Each row is a point. To make a cloud, some directions were put in groups of two or more. Within a group, all points are equally far from the middle, so they leave a hole (a ring in 2 directions, a hollow ball in 3). The other directions are filled evenly. Then the cloud was stretched, turned, moved and blurred a little. Count the holes, and give their numbers of directions, smallest first.
(in the rows, 128 means zero)

Cloud, 15 rows:
[[142 174]
 [182 144]
 [ 90 176]
 [165 100]
 [ 72  65]
 [175  82]
 [112 155]
 [104  92]
 [165 150]
 [ 73  81]
 [ 91 160]
 [128  99]
 [126 115]
 [ 80 145]
 [169 166]]
Holes: 0

Cloud, 13 rows:
[[146 108]
 [152 100]
 [175  89]
 [117 143]
 [210 123]
 [154  58]
 [156 174]
 [ 96 165]
 [153  66]
 [103 124]
 [ 92  75]
 [167 146]
 [135 167]]
Holes: 0

Cloud, 21 rows:
[[159 123 176]
 [139 183 144]
 [114 120 186]
 [113 179 121]
 [197 115 141]
 [ 50 177 124]
 [136  93 113]
 [136 119 153]
 [102 147  89]
 [184 110 147]
 [ 68 152 197]
 [148 165  49]
 [190  98 131]
 [130 152  98]
 [150 215 127]
 [ 96 111 103]
 [149 128  89]
 [125 107  95]
 [125 148  54]
 [ 51 180 134]
 [124 105 165]]
Holes: 0

Cloud (22 x 3):
[[194 116 124]
 [141 115 200]
 [ 73 109 156]
 [150 155 167]
 [166  72 108]
 [192 129 145]
 [ 76  95 152]
 [ 75 118 112]
 [ 82 124 171]
 [133 144 188]
 [119 147 182]
 [151 113 200]
 [126 144 186]
 [118 136 191]
 [155 110 198]
 [170 131  97]
 [117  65 110]
 [ 77 132 154]
 [185  99 175]
 [ 73 119 125]
 [130  86 190]
 [165 154 140]]
Holes: 1 (3)

Cloud (29 x 4):
[[ 58 122 117 177]
 [197 163 125 155]
 [171 174  94 128]
 [ 79 133 150 144]
 [111  79 133 101]
 [118 144  63  48]
 [113 130 109 101]
 [ 95 116 141 152]
 [135 114 143 135]
 [124 136 127  68]
 [ 60 113 103  87]
 [114  64  75 126]
 [109 160  30 156]
 [140 171  56 171]
 [166 163 143 174]
 [185  76 149 122]
 [145  53 140 148]
 [ 70 115 141  84]
 [ 90 168 103  70]
 [132 143  97  62]
 [141 145 120 134]
 [144  83 126  85]
 [118 116 172  93]
 [115 114  22  72]
 [100 131 134  91]
 [158 165  91 158]
 [150 140 107 141]
 [144  87 184 189]
 [116 145  47 144]]
Holes: 0

Cloud:
[[184 127  79 149]
 [102 167 110 194]
 [ 74 121 130 184]
 [ 89 174  98 124]
 [126 102  79 120]
 [175 132  64 125]
 [138 160 170  82]
 [177 144  79  75]
 [ 80 142 117 161]
 [118  66 102 157]
 [109 177  51  68]
 [108 156 137 193]
 [ 87 126  88 159]
 [ 86 164 101 129]
 [135 112 181 179]
 [177 185 124  64]
 [ 90 171 124 126]
 [ 87 154  87 110]
 [186 142 109 162]
 [184 153 113 177]
 [126 197 124 127]
 [148  91 107 104]
 [143 107  59 163]
 [110 196 119 118]
 [ 97 171  74 160]
 [119  80 113  84]
 [117 200  99 155]
 [122 188 143 101]
 [159  81 155 151]]
Holes: 1 (2)
